Each row is a point. Each copy is the shape, with its points in the same order, turned, moved and blurred by noise. Say if it was mirrored as well.
In the rows, zero is written as 128.

Shape, 8 rows:
[[136 242]
 [ 85  86]
 [137  85]
 [141 128]
 [110  88]
 [131 105]
 [134 108]
 [ 69 109]]
Copy 1 (8 x 2):
[[ 59 234]
 [169 116]
 [120  90]
 [ 97 130]
 [146 103]
 [115 111]
 [110 115]
 [178 141]]
Copy 1 is: mirrored
Copy 2:
[[165 219]
 [ 62 104]
 [100  89]
 [131 126]
 [ 86  99]
 [113 110]
 [126 114]
 [ 62 132]]
Copy 2 is: only turned

Shape, 8 rows:
[[183 156 171]
 [166 132 172]
 [130 188 148]
 [ 57 120 155]
 [171 162 124]
 [ 70 108 154]
 [ 80 116 170]
 [170 119 136]]
Copy 1, 8 rows:
[[136 164 204]
 [121 140 193]
 [183 145 160]
 [163  51 144]
 [131 173 153]
 [148  57 150]
 [148  62 171]
 [ 93 139 174]]
Copy 1 is: mirrored
Copy 2:
[[171 127 187]
 [162 108 164]
 [177 174 141]
 [165 124  55]
 [139 157 170]
 [156 113  64]
 [172 110  75]
 [125 115 162]]
Copy 2 is: mirrored
Copy 3 (8 x 3):
[[120 144 191]
 [ 97 159 180]
 [157 187 153]
 [ 93 196  75]
 [147 137 170]
 [ 81 187  85]
 [ 76 195 107]
 [106 133 165]]
Copy 3 is: only turned

Shape (11 x 6):
[[131 175 152 116 113 114]
 [ 79 159 123 147 166 173]
 [238  97 151 190 123 134]
 [147 103 140 124 128  89]
 [152 161 117 106 117 132]
 [140 126 166 131  75 153]
 [116 159 135 146  95 177]
 [130  81 187 113 106 169]
 [ 79  86 134 165  89  93]
 [ 84 107 108 104 168 165]
 [110 110 155  61 132  97]]
Copy 1 (11 x 6):
[[121 106 160  98  84 151]
 [112  68 126 155 153 186]
 [210 209 121 146 102 137]
 [131 145 144 126 114  92]
 [138 107 114  92 103 137]
 [107 149 118 131  74 160]
 [114 102 106 146  86 183]
 [ 73 181 109 139 113 155]
 [ 92 116 144 197  84  93]
 [ 89  87  94 141 179 136]
 [ 67 125 142  89 131  94]]
Copy 1 is: mirrored
Copy 2:
[[150 162 168 119 117 119]
 [151 147 106 141 148 196]
 [115 160 146 249 161  57]
 [116 123 126 150 111  78]
 [160 161 138 123 149  96]
 [102 142 181 135 170 112]
 [122 173 154 127 181 150]
 [105  82 170 152 177 121]
 [ 47 132 115 124 116 127]
 [151  96  85 122 158 161]
 [144  81 140  97 108  96]]
Copy 2 is: mirrored

Shape (15 x 9):
[[154 124 122 151 140 130 124 130  92]
 [170 134 150 127 123 113 151 128 120]
 [ 82 157  94 113 137 107 150  88 135]
 [129 129  89 153 163 132  83 151 174]
 [ 69 113 105 102 129  99 199 126 153]
 [151 159 156 128  97  85 132 136 122]
 [144 154 124 126 134 150 137 133 118]
 [169 142 171 110 145 148 108 150 129]
 [128 126 132 107  98 121 128 133  92]
 [101 121 164 181 165 193  99 142 124]
 [ 93 102 131  98 137 177  44 169 192]
 [100 112 112 114 109 111 144  69 120]
 [ 98 121 112 148 116 154 149  49 136]
 [127 139 139 123 148 121 126 129 143]
 [178 153 160 152 196  99 122 131 105]]
Copy 1:
[[130 105 145 151 127 140 135 101  89]
 [169 131 121 140 132 145 132 103 118]
 [113 177 131 141 100  68 138 136 111]
 [ 81  93 125 134 174  99 114 141 133]
 [107 210 143 113  90 121 134 144 149]
 [178 137 114 157 120 130  85 106 114]
 [149 124 139 134 139 123 137 138  90]
 [186  95 147 112 164 124 118 116 113]
 [153 120 146 132  89 130 109 124  98]
 [125  92 223 159 180 116 142 142 123]
 [115  58 171  88 159  78  91 183 170]
 [130 143 138 153  65  92 153 121 131]
 [127 141 150 184  91  86 190 150 135]
 [140 134 143 128 145 105 122 118 126]
 [150 124 140 143 185 120 130  50  96]]
Copy 1 is: mirrored
Copy 2 (15 x 9):
[[157 105 146 143 129 129 124 112  97]
 [134 120 151 128 123 113 163 138 114]
 [121 178  71 129 137 111 130 112 127]
 [183 154 138 139 112 119  67 131 146]
 [ 96 148  60 161 164 128 161 132 172]
 [105 140 160 143 106 114 158 164  93]
 [162 135 129 124 122 148 145 135 110]
 [155 109 157  92 124 141 135 180 111]
 [117 109 106 140 106 131 145 134  98]
 [143 123 158  96 157 195  65 134 123]
 [146 111 105  94  78 166  38 190 187]
 [ 96 126  90 125 123 118 142  88 134]
 [106 141 104  97 129 140 131  54 159]
 [131 133 129 122 134 116 123 148 131]
 [165 129 177 122 171  93 121 153  76]]
Copy 2 is: only turned
Copy 3, 15 rows:
[[129 152 112 170 135 137 130 118 116]
 [136 144 133 135 137 126 146 156 121]
 [ 59 140 130 118 172 119 106  96 163]
 [ 99 142 116 178 125 153  39 140 137]
 [ 91  99 166 119 154  82 109  88 189]
 [103 148 123 112 109 117 147 158 124]
 [102 140 148 153 145 153 130 132 116]
 [117 120 137 150 136 142 122 172  74]
 [113 140 132 124 118 122 138  96 105]
 [107  64  92 203 139 180 105 121 106]
 [ 92  80 138 140 105 161   7 120  75]
 [110 137 113  97 172 122 117  78 148]
 [112 118 110 108 191 171 114  84 166]
 [ 97 126 125 142 147 124 105 146 124]
 [115 154  90 189 162 115 136 184 105]]
Copy 3 is: mirrored

Shape, 15 rows:
[[145 153 118 133 118  42  74 190 136 108 162]
 [145 161 124 212  78 138 129 106  58 110  92]
 [ 91  52 144 107 141 117  88 145 145 185 136]
 [143  95 123 112 186 159 153  95 160 158 168]
 [102 123 217 170 156 195 138  74  75 107  86]
 [139  43 112 138 167  68 118 126 187 119 105]
 [122 112  53  78 161 111  71 141 134 119 145]
 [116 171 154 151  78 172 105 149 104  66  75]
 [159 127 205 114 134 189 139  47 103 173  41]
 [ 80  97  90 104 105  91  96 112 194 150 165]
 [ 93  85  95  89 159  55 100 111 119 136 147]
 [131 141 223 157 115 161 150 100  94 146  79]
 [121 106 118 100 111  77 173 147 120  96 127]
 [ 72 106 123 120 195 103 145 136 172 199  89]
 [126 189 204 179 112 122 129  69 104  78  74]]
Copy 1:
[[178  96 112 100 146 178 141 183 193 106 137]
 [102 108  90 119 102 192  55  52 136 104  71]
 [134 207 107 148 146 139 177 172 117 156 111]
 [131 146 123 143 159 115 171  91  78 178 177]
 [ 59 146 130 160 162 114 136   8 133 128  48]
 [122 189  86 157 155 146 156 138 154 109 209]
 [138 128  47  79 142 166 201 150 141 157 157]
 [ 84 113  80  79 134 114  87  84 182 116  58]
 [ 79 154 102 199  76  86 148  19 137 182  78]
 [108 142  78 141 171 162 139 204 124 185 170]
 [103 133  96 143 148 197 212 171 128 132 148]
 [ 77 141 149 168 106 106 111  52 145 137  61]
 [ 83 111 125 120 111 143 148 158 130  85 161]
 [ 86 214 152 126 123 160 176 132 150 191 172]
 [ 63  79 123 168 148 137  84  41 207 120  74]]
Copy 1 is: mirrored
Copy 2:
[[156  45 117 103 165 196 106 153 120 132 152]
 [189 159 152 114 156 146 115 100 127 106  21]
 [118 121 122 152  44 170 164 144 125 109 174]
 [130 183 114 118  78 116  87 113 116  86 203]
 [129 233  97 187 145  98 162 102 153  97  79]
 [135 108 123 125  55 157  91 120 198 157 174]
 [ 71 105 135  57 102 175 111 125 105 133 166]
 [ 97 125 132 154 181 144 124 109 139  73  37]
 [132 220 194 167 124  65 175 111 171  67 119]
 [106  94 162 153  66 192  88 109  86 135 176]
 [117 119 134 110  87 157 123 147 100 187 173]
 [163 181 137 191 146  91 159 126 147  73  89]
 [121  98 130 137 105 110  72 176 117 139 112]
 [130  99 113 145  52  88 155  78 121 131 191]
 [154 168 148 190 212 115 120  90 159 129  73]]
Copy 2 is: mirrored

Shape, 17 rows:
[[106  92 134 183 188 150 109 154 215 123 160  95]
 [ 54 160  98 166 152 177  98 132 210 153 125 115]
 [177 134 140 110 108 163 165 101 113 173 111 136]
 [140 123 149 106  59 168 130 150 121 112 171 209]
 [ 73 122 148 174 163 123 118 130 219 124 110 130]
 [128 124  98 125 129 164 150 101 116 188  55 128]
 [128 166 111 121 182 127 106 127 127 197 133 128]
 [ 48 152 135 145 209 116 100 109 180 137 123 131]
 [156 186 108 126  93  98 159 160  80  52 123 185]
 [ 21 130 189 189 168 115 110 114 191 143 141 101]
 [162 164 130 162 121 102 131 143 120 204  95 109]
 [ 87 118 130 140 180 102 147 105 197 122 153 124]
 [117  73 152 106 132 113  75 157 184 146 103 120]
 [121 186 130  70  92 130 203 194 110 109 135 149]
 [152 119 127 112 119 173 125 138  56 147 105  97]
 [119 145  67  96  44 120 157 127  98 117 167 138]
 [162 196 138  74  62 138 135 121 131  68 144 131]]
Copy 1:
[[157 157 108 144 128 141 153 133 114  61 203  54]
 [202 189 178 106 138 148 159 157 136 106 222  88]
 [134 143 182 154  94  91 178 136 104 136  72 128]
 [124 148 150  86 122  89  71 185 134 120  61 139]
 [158 168 151 139 137 118 169 141 178  78 203 106]
 [133 139 228 138  88 127 207 127 130 149 110 114]
 [146 105 161 113 142 100 212 155 111 168 150  79]
 [167 152 156 112 191 115 189 130 182 127 224  87]
 [106 110  96  64  92 108 109 119 152 171  92 196]
 [152 200 129 184 184 119 166 156 178  99 214  88]
 [114 136 146 150  92 117 234 176 102 153 126 135]
 [174 123 129 153 143 100 159 116 147 105 203  94]
 [ 83 114 173 137 135 118 166 163 121  50 173 108]
 [163 104 130  98 154 162 118 132 109 151  77 218]
 [ 84 158 175 128 122 139 160 119  77 166  90 107]
 [132  96 175 122  93 120  81 159  87 198 133 173]
 [126 149 138  93 127  79 103 125  66 137 120 214]]
Copy 1 is: only turned
Copy 2:
[[120 154  57 115  58 187 144 119  81  64 137  88]
 [145 122 102 118 117 216 152 110  63 106 196  73]
 [130  90 137 125 127  76 102 153 140 136 143 113]
 [ 52  98 103 112 162 105 175 164 117 172 134 160]
 [140 111  73 144  82 206 135  89  79  89 157 133]
 [163  85 164 142 137 155  81 148 134 135 135  97]
 [154 174 129 147 129 150 104 153 127 111 199 108]
 [148 153  81 159 111 209  95 110  57  87 199 141]
 [108 144  62 135 244  98 122 100 155 159 107 166]
 [165 126  71 182  65 186 156  96  23  85 180 143]
 [192 145 141 162 113 110 136 119 172 135 157 104]
 [123 139  94 115 100 163 109  92  66  64 163 144]
 [ 78 134 133 176  67 184 139 118 133  98 131 132]
 [ 95  95 103 157 238  85 163 128 146  83 160 137]
 [130 127 129 188 157 102 100 180 122 138 105  74]
 [ 92 141 162 109 216  88 163 103  93 134 122 121]
 [ 54 113  91 146 195  74 127  74 127 157 159 108]]
Copy 2 is: mirrored
Copy 3, 17 rows:
[[106  43 126 193 119 162 156 151 114  43  84 157]
 [ 60 110 141 156  82 129 166 152 142  26 148 125]
 [157 181 119 117 146 151 132 164 174 142 138 137]
 [128 142 182 108 156 109 131 176 129 148 185 235]
 [ 96  82 179 137 137 154 166 128 109  48  89 119]
 [105 193 129 109  94 138 165 141 192 135 105 104]
 [ 70 125  73 102 125 152 114 166 168 113 123 120]
 [ 49  66 122 133 145 131 143  97 141  58 109 113]
 [127  66 201  68  90 148 103 132 167 197 197 181]
 [ 95  55 119 111 160 123 170  96 112   7 123 102]
 [132 121 105  67 102 187 144 197 158 118 129 105]
 [ 97  57 155 150 165 128 147 132 155  79 103 122]
 [ 89 112 130 134 144 128 168 165  57 124  81 142]
 [156 118 199  84  97  84  54 160 152 158 159 150]
 [173 157  79 107  91 123 139 128 162 165 141 144]
 [138 103 170 104 119  65 153 196 180 178 190 155]
 [148 123 186 140 140 125  94 157 126 172 221 131]]
Copy 3 is: mirrored
